Rows are points. Two turns around zero, p and q, are shown by what they do to some points. Where does a point land after both, in the order given? Backwards means that the second turn is done in reverse. Each puzzle has new turns, and all numbers are rounded.

Turn p:
[-0.13  0.21] => [-0.12 -0.22]
[-0.21  0.53] => [-0.36 -0.44]
[ 0.34 -0.19] => [0.00 0.39]
[ 0.01 -0.55] => [0.47 0.28]
Turn q:
[-0.04 -0.62] => [-0.62  0.01]
[0.17 0.40] => [ 0.41 -0.15]
[-0.12  0.22] => [0.21 0.13]
Where do these land?
q, then p: [ 0.19 -0.34] => [ 0.34 -0.18]
p, then q: [ 0.30 -0.05] => [0.28 0.12]
q, then p: [-0.49  0.39] => [-0.62  0.07]

Turn p:
[-0.13 -0.29  0.35  0.13] => [ 0.24 -0.34 -0.21 -0.16]
[ 0.20 -0.35 -0.34  0.45] => [ 0.13 -0.36  0.31  0.49]
[0.18 0.25 0.27 0.46] => [-0.32 -0.42  0.21 -0.23]
[ 0.08  0.40 -0.01 -0.75] => [-0.07  0.78 -0.01 -0.33]
[-0.34 -0.01 -0.27 -0.29] => [ 0.01  0.34 -0.31  0.24]
Turn q:
[-0.55  0.30  0.19  0.00] => [-0.18  0.02 -0.61  0.14]
[-0.04 -0.13  0.07 -0.53] => [-0.10  0.47 -0.01 -0.26]
[ 0.29 -0.66 -0.06 -0.17] => [ 0.43  0.20  0.38 -0.42]
[-0.07  0.34  0.24  0.20] => [-0.28 -0.30 -0.21  0.07]
[ 0.37  0.15 -0.44  0.50] => [ 0.13 -0.40  0.45  0.47]
Where do these land?
p, then q: [ 0.16  0.55 -0.13 -0.41] => [-0.53  0.11 -0.42  0.20]
q, then p: [-0.48 -0.12 -0.61 -0.11] => [-0.53 -0.20  0.55  0.06]
p, then q: [-0.42  0.05  0.27  0.41] => [0.56 0.31 0.00 0.09]
q, then p: [ 0.49 -0.15 -0.12  0.09] => [ 0.24 -0.17 -0.06 -0.44]
p, then q: [ 0.52 -0.20  0.16  0.42] => [ 0.13 -0.08  0.00 -0.70]
p, then q: [ 0.11 -0.09  0.46 -0.42] => [-0.37  0.38  0.35 -0.07]
q, then p: [-0.40 -0.04 -0.02  0.02] => [-0.14  0.09  0.24  0.27]

Turn p:
[-0.30  0.30 -0.10  0.45  0.28 -0.07  0.10 -0.05] => [ 0.49  0.01  0.17  0.36  0.02 -0.18  0.22  0.11]
[-0.09 -0.17  0.04 -0.62 -0.16  0.18 -0.78  0.24] => [-0.29  0.07  0.08 -0.63  0.52  0.03 -0.17 -0.59]
[ 0.26  0.50  0.06  0.27  0.13 -0.21  0.37  0.03] => [ 0.08  0.07  0.04  0.12 -0.20 -0.19  0.40  0.57]
[-0.02 -0.02 -0.15  0.24  0.08  0.08  0.26  0.40] => [ 0.35 -0.01 -0.30 -0.06 -0.27 -0.14  0.13  0.00]
[-0.55 -0.01  0.13 -0.69 -0.41  0.35 -0.27  0.20] => [-0.44  0.05 -0.24 -0.13  0.48 -0.43 -0.19 -0.69]
[-0.21 -0.04  0.01  0.04 -0.02 -0.45  0.14  0.12] => [ 0.03  0.00  0.26  0.04 -0.36 -0.28 -0.03 -0.08]
[-0.09  0.10  0.05  0.01  0.60 -0.09  0.47  0.04] => [ 0.12 -0.41  0.03  0.27 -0.28 -0.04  0.53  0.02]
[ 0.78 -0.55 -0.42 -0.13 -0.63  0.22 -0.47 -0.84] => [-0.51  0.59 -0.06 -0.07  0.19  1.13 -0.72  0.17]
[ 0.22 -0.10  0.37  0.44  0.12 -0.01  0.19 -0.15] => [ 0.17 -0.36  0.01  0.12 -0.10  0.09 -0.16  0.50]
Turn q:
[ 0.11  0.48 -0.23  0.35  0.63 -0.31 -0.09 -0.03] => [-0.16 -0.22 -0.14  0.48 -0.12 -0.14 -0.14 -0.74]
[ 0.23  0.37 -0.22 -0.31 -0.17  0.55  0.02 -0.06] => [ 0.18 -0.05  0.20 -0.29  0.06  0.41  0.53 -0.26]
[ 0.18  0.02 -0.29  0.08  0.45 -0.31 -0.54 -0.17] => [-0.01 -0.07 -0.09  0.26 -0.39 -0.57  0.15 -0.41]
[-0.37 -0.05  0.55 -0.46 -0.33  0.42  0.21  0.25] => [ 0.23  0.61 -0.06 -0.33  0.35  0.48 -0.02  0.40]
[-0.13  0.24 -0.51  0.10  0.34 -0.63 -0.16 -0.48] => [ 0.20 -0.53 -0.29  0.42  0.07 -0.60  0.04 -0.40]
[ 0.30 -0.41  0.51 -0.26 -0.28  0.02  0.38  0.11] => [-0.07  0.25  0.39 -0.55  0.19  0.02 -0.38  0.34]
[-0.23 -0.49  0.20 -0.01 -0.27  0.49  0.51  0.12] => [-0.37  0.18  0.08 -0.26  0.40  0.33  0.05  0.63]
[-0.17  0.28 -0.44  0.13 -0.28 -0.27  0.03  0.38] => [ 0.12 -0.47 -0.48 -0.02 -0.24  0.29 -0.12 -0.01]
[-0.16 -0.41  0.11 -0.18 -0.19  0.29  0.10  0.41] => [-0.22  0.31 -0.17 -0.37 -0.02  0.21  0.03  0.43]
[ 0.24 -0.04  0.31  0.55  0.11 -0.25 -0.46 -0.53] => [ 0.09 -0.01  0.55  0.64 -0.30 -0.44 -0.13  0.00]
Where do these land?
q, then p: [ 0.29  0.53 -0.42  0.21 -0.18  0.01  0.44 -0.52] => [ 0.01 -0.76 -0.08  0.15 -0.15  0.56 -0.38  0.00]
q, then p backwards: [ 0.31  0.11 -0.07 -0.06  0.43 -0.24  0.19  0.23] => [-0.26 -0.35  0.02 -0.40 -0.23  0.02 -0.13  0.16]
q, then p backwards: [-0.13 -0.10  0.15 -0.38 -0.12  0.38  0.27 -0.25] => [ 0.21  0.44 -0.04  0.02  0.13  0.14 -0.46 -0.03]
q, then p: [-0.35 -0.44  0.03 -0.40  0.11 -0.39 -0.16 -0.31] => [ 0.04  0.24  0.45 -0.29 -0.51 -0.05  0.40  0.05]
q, then p: [ 0.49 -0.15 -0.58 -0.06 -0.52  0.08  0.24 -0.43] => [-0.43 -0.68 -0.18 -0.18 -0.49  0.06 -0.28 -0.27]
p, then q backwards: [-0.51 -0.43 -0.17  0.48 -0.11 -0.60  0.39  0.25] => [ 0.40  0.21  0.22  0.23 -0.08 -0.62 -0.78  0.01]
p, then q: [ 0.46  0.14  0.63  0.09  0.23  0.32 -0.13 -0.05] => [-0.56  0.38 -0.42 -0.40 -0.06 -0.11  0.02  0.01]
q, then p: [-0.21  0.27  0.65 -0.15 -0.02 -0.04 -0.27  0.41] => [ 0.03  0.50 -0.09 -0.19  0.56  0.03  0.24  0.38]
q, then p backwards: [ 0.01  0.27 -0.49  0.27 -0.12  0.22 -0.32  0.31] => [ 0.20 -0.30 -0.22 -0.17  0.42  0.01  0.51  0.02]
q, then p: [-0.38 -0.20  0.27  0.01  0.29  0.26 -0.65  0.35] => [ 0.16  0.69 -0.15  0.21  0.04 -0.49  0.23  0.30]
